Each row is a point. Each copy is the shape, with its points in the same order, turned, moved and blurred by noise. Say if it was mirrored as well.

Shape (6 x 2):
[[-59  -6]
 [ 17  32]
 [ 63  -9]
 [ -9 -44]
 [ 34 -36]
 [ 20  31]]
Copy 1 (6 x 2):
[[  0 -62]
 [ -4  21]
 [ 60  45]
 [ 52 -34]
 [ 69  -2]
 [ 11  30]]
Copy 1 is: only turned
Copy 2 (6 x 2):
[[-57   2]
 [ 21  35]
 [ 61 -10]
 [-12 -41]
 [ 28 -35]
 [ 24  34]]
Copy 2 is: only turned
Copy 3 (6 x 2):
[[-49  46]
 [ -5 -16]
 [ 59 -25]
 [ 12  40]
 [ 33  16]
 [-12 -30]]
Copy 3 is: mirrored

Shape (6 x 3):
[[-36 -22  32]
 [ 19   6  56]
 [ 19  69   8]
 [-31  40 -56]
 [-17 -36 -29]
 [ 34  14   7]]
Copy 1 (6 x 3):
[[ -8  61  26]
 [ 50  28  38]
 [  8 -42  62]
 [-69 -28  18]
 [-30  27 -28]
 [ 24 -22  17]]
Copy 1 is: mirrored
Copy 2 (6 x 3):
[[-18 -44 -37]
 [ 41 -22 -41]
 [ 28  56 -11]
 [-40  31  37]
 [-26 -47  25]
 [ 41  -3   7]]
Copy 2 is: mirrored
Copy 3 (6 x 3):
[[-45  25 -44]
 [  9  73 -34]
 [  1  67  43]
 [-45 -11  55]
 [-21 -28 -22]
 [ 18  38   1]]
Copy 3 is: mirrored

Shape (6 x 3):
[[-57  61  10]
 [-38 -41  52]
 [ 29 -15 -65]
 [ 30   8 -24]
 [ 23  15 -26]
 [ 11   3  -9]]
Copy 1 (6 x 3):
[[ 21  33  65]
 [-52 -50  48]
 [ 48 -38 -46]
 [ 11 -13 -40]
 [ 10  -5 -22]
 [ -3 -14 -12]]
Copy 1 is: mirrored
Copy 2 (6 x 3):
[[-70  27  32]
 [ 16  40  91]
 [ 25 -72  10]
 [ 24 -30   3]
 [ 14 -26  -7]
 [  9 -11  18]]
Copy 2 is: only turned

Shape (7 x 4):
[[ 16  12 -19 -37]
 [ 23  13 -56   4]
 [ 44  53  -8 -33]
 [-40 -30  -5  30]
 [ -4  10 -42  18]
 [  6 -86  15   9]
 [ 28 -52  67  24]]
Copy 1 (7 x 4):
[[-40  28   2   5]
 [-63  23   9 -41]
 [-15  58  -2   6]
 [-26 -55  25 -11]
 [-41  -2  18 -32]
 [-32 -85 -34  23]
 [ 47 -49 -36  20]]
Copy 1 is: mirrored
Copy 2 (7 x 4):
[[-50  29 -31  -5]
 [-12  15 -65  19]
 [-42  74 -35  18]
 [  8 -40  22   7]
 [-10  -2 -22  35]
 [ 11 -40  10 -76]
 [ 50  19  33 -65]]
Copy 2 is: only turned
Copy 3 (7 x 4):
[[ 27  -3 -32   7]
 [  5 -11 -44  64]
 [ 52  35 -36  25]
 [-44 -27  30  25]
 [ -7 -13  -4  56]
 [-76 -15 -12 -24]
 [-66  48  13 -30]]
Copy 3 is: mirrored

Shape (10 x 4):
[[ -1 -31 -25 -33]
 [-76   5 -21 -55]
 [ 13  64  14   7]
 [  0  72   0 -22]
 [ 29  36 -42  -9]
 [-72 -36  31  25]
 [-45  21  -6 -54]
 [ 16 -36 -12 -12]
 [ 36 -11  63 -30]
 [-18  30   3   6]]
Copy 1 (10 x 4):
[[-34  -7  17 -42]
 [-48 -57 -57 -31]
 [ 66  -1 -34  -8]
 [ 56 -14 -50 -31]
 [ 21  24 -15 -58]
 [-48 -21 -17  61]
 [-11 -49 -39 -38]
 [-24   3  35 -26]
 [ 35 -49  53   4]
 [ 16  -3 -29   2]]
Copy 1 is: mirrored
Copy 2 (10 x 4):
[[ 32 -13  30 -15]
 [-29 -45  40 -68]
 [-26  11 -59  -3]
 [-27   7 -53 -36]
 [ 10  44 -18 -19]
 [-42 -70  41  37]
 [-17 -36   4 -60]
 [ 38 -14  17  13]
 [ 44 -57 -51  18]
 [-29  -7 -17  -3]]
Copy 2 is: mirrored
Copy 3 (10 x 4):
[[  8 -12   5 -58]
 [ 22 -31  87 -43]
 [ 22  56  20  33]
 [ 38  54  47   8]
 [ -6  59  12 -29]
 [-18 -75  24  26]
 [ 39  -8  69 -32]
 [ -4  -6 -24 -37]
 [ 64  -6 -42   5]
 [  5  15  27  18]]
Copy 3 is: only turned

Shape (11 x 6):
[[ 38  24  -8 -38  -3 -15]
 [ 23  -1 -89 -11  42  -1]
 [ 23  14  32  27   6 -17]
 [-12  -8 -51 -54  69 -23]
 [  5 -29  37  16 -23 -29]
 [  6  42  -1 -37 -26  24]
 [ 34  44  32 -18   8  -8]
 [-11  21  40  13 -52 -39]
 [-29  28 -51 -29  85  21]
 [  9 -22  45 -16 -42 -23]
 [ -3 -19 -49 -47  61  44]]
Copy 1 (11 x 6):
[[  6  12  34 -24   3  21]
 [-10  -9 -29 -81  37  29]
 [ 22 -10   5  20  18 -37]
 [-46 -45   0 -50  55  46]
 [ -8 -36  17   8 -18 -60]
 [-24  38   9   7  -7  15]
 [ 14  14  35  19  18   3]
 [ 15 -21  14  43 -53 -23]
 [-44  -6 -48 -21  74  52]
 [-23 -13  42  14 -33 -45]
 [-73   8 -19 -61  61  15]]
Copy 1 is: mirrored
Copy 2 (11 x 6):
[[  2  14  28 -28 -10  35]
 [-71  -2  14  37 -31  56]
 [ 24  17  14  21   5 -28]
 [-87  50  32  -3 -11  39]
 [  6   9  -5 -15  -8 -61]
 [ 21  20 -26 -31   7  45]
 [ 30  29  26 -10  23  12]
 [ 48  39 -20 -24 -26 -35]
 [-86  65  -3  35  17  61]
 [ 20   2  -7 -46  -4 -41]
 [-95   5  -1   3  30  49]]
Copy 2 is: mirrored
